Each row is a point. Each copy is the shape, with its points in the same order, stretched, turned, moved and blurred by noise. Say if it was mirrored as well.

Shape (7 x 2)
[[-51 -14]
 [ 18  45]
 [ 10 -30]
 [ 35 -27]
 [ 21 -16]
 [-48 -20]
 [-16   7]]
Copy 1 (7 x 2)
[[-61  -5]
 [ 10  42]
 [ -4 -26]
 [ 18 -30]
 [  8 -19]
 [-62  -8]
 [-25   7]]
Copy 1 is: only turned
Copy 2 (7 x 2)
[[-11  55]
 [-36 -37]
 [ 32  11]
 [ 34 -17]
 [ 17  -9]
 [  0  60]
 [-17  17]]
Copy 2 is: mirrored

Shape (9 x 3)
[[-49 -31 -19]
 [ 42  17 -34]
 [ 25  29  20]
 [ -7   2 -21]
 [ 20   6  47]
 [ 21  -6  54]
 [  8  -7  -3]
 [ 29  34  -9]
 [-26 -45  29]]
Copy 1 (9 x 3)
[[-68  13 -20]
 [ 48  29 -37]
 [ 38  11  23]
 [-11  26 -20]
 [ 21 -20  43]
 [ 18 -33  43]
 [  2   4 -11]
 [ 42  29  -2]
 [-48 -31  11]]
Copy 1 is: only turned
Copy 2 (9 x 3)
[[-42 -37 -34]
 [ 55  17 -36]
 [ 35  17  21]
 [  3  -1 -26]
 [ 28 -11  45]
 [ 29 -25  49]
 [ 18 -15 -10]
 [ 39  29  -9]
 [-20 -61  13]]
Copy 2 is: only turned

Shape (10 x 4)
[[-18 -45  47  14]
 [ -2  13  18   2]
 [ -2  -7 -60  -9]
 [ 26   2  17  14]
 [-40 -45  36  27]
 [ 14   2 -54 -14]
 [ 22  30  30   4]
 [-13 -56  25  -1]
 [ 17   9  43  -1]
 [ 10  34  28 -26]]
Copy 1 (10 x 4)
[[-42   9 -57   4]
 [ -1  16  -8  -8]
 [ -8 -58  29  -1]
 [ 18  -6 -34  -6]
 [-52  11 -48  33]
 [  5 -56  24 -13]
 [ 30  26 -16 -21]
 [-43 -12 -57  -4]
 [ 13  21 -30 -27]
 [ 14  29   9 -41]]
Copy 1 is: mirrored
Copy 2 (10 x 4)
[[-61 -53  26  16]
 [-17   5  23  -6]
 [ 31  -6 -54  -5]
 [  3 -13  30  15]
 [-68 -53   4  35]
 [ 41   0 -32  -3]
 [ -6  18  47   1]
 [-36 -62   9   9]
 [-21 -10  57  -3]
 [-19  18  43 -36]]
Copy 2 is: only turned
Copy 3 (10 x 4)
[[-15 -71  22  -8]
 [ -5  -3  13   4]
 [ 17  13 -62 -20]
 [ 26 -13  10  19]
 [-36 -76   6  -1]
 [ 28  20 -51 -17]
 [ 15  14  30  18]
 [ -1 -66   2 -24]
 [ 13  -9  36   8]
 [  2  27  33  -9]]
Copy 3 is: only turned
Copy 4 (10 x 4)
[[  5  -3  59  58]
 [ -5  29  30   6]
 [ -2  29 -44  15]
 [ -1  -6  20  -5]
 [-16   5  49  87]
 [  5  16 -39  -1]
 [ -7  17  39 -26]
 [ 23  -4  28  64]
 [  0  15  55  -6]
 [ 16  34  45 -17]]
Copy 4 is: mirrored

Shape (9 x 4)
[[-40  48  12  -5]
 [-46  24   8 -33]
 [ 14 -57  13 -10]
 [ -6 -31  24   8]
 [  8 -61 -14  -6]
 [  1  27  13 -34]
 [  5 -37  -5   6]
 [ 33 -16  -3  29]
 [ -9  26  25 -14]]
Copy 1 (9 x 4)
[[-48  34 -12  46]
 [-70  37   5  16]
 [  7  -2  10 -48]
 [ 10  17 -12 -25]
 [-17 -19   8 -62]
 [-34  12  25  38]
 [ -8 -11  -3 -34]
 [ 26 -30  -9  -2]
 [-18  24   4  36]]
Copy 1 is: mirrored
Copy 2 (9 x 4)
[[-43  66 -36 -24]
 [-70  45 -13 -15]
 [  5  -9  59  39]
 [  3  34  42  20]
 [ 10 -32  63  11]
 [-39  22 -34  23]
 [ 14  -4  43   7]
 [ 51  -3  12  11]
 [-30  49 -23  17]]
Copy 2 is: mirrored
Copy 3 (9 x 4)
[[-12  20  67  30]
 [ 19  50  45  18]
 [ -4   8 -76 -29]
 [-31  13 -42 -17]
 [  2  14 -62 -53]
 [ 10  -2  31  39]
 [-13   2 -39 -27]
 [-35 -37 -36 -16]
 [ -2  12  18  33]]
Copy 3 is: mirrored
Copy 4 (9 x 4)
[[-25  45 -11 -12]
 [-42  27  12 -20]
 [  0 -51  50  14]
 [-14 -27  37  29]
 [ -9 -59  23  -3]
 [ 12  29  23 -25]
 [ -1 -38  14   3]
 [ 39 -22 -11   4]
 [  1  30  22  -2]]
Copy 4 is: only turned
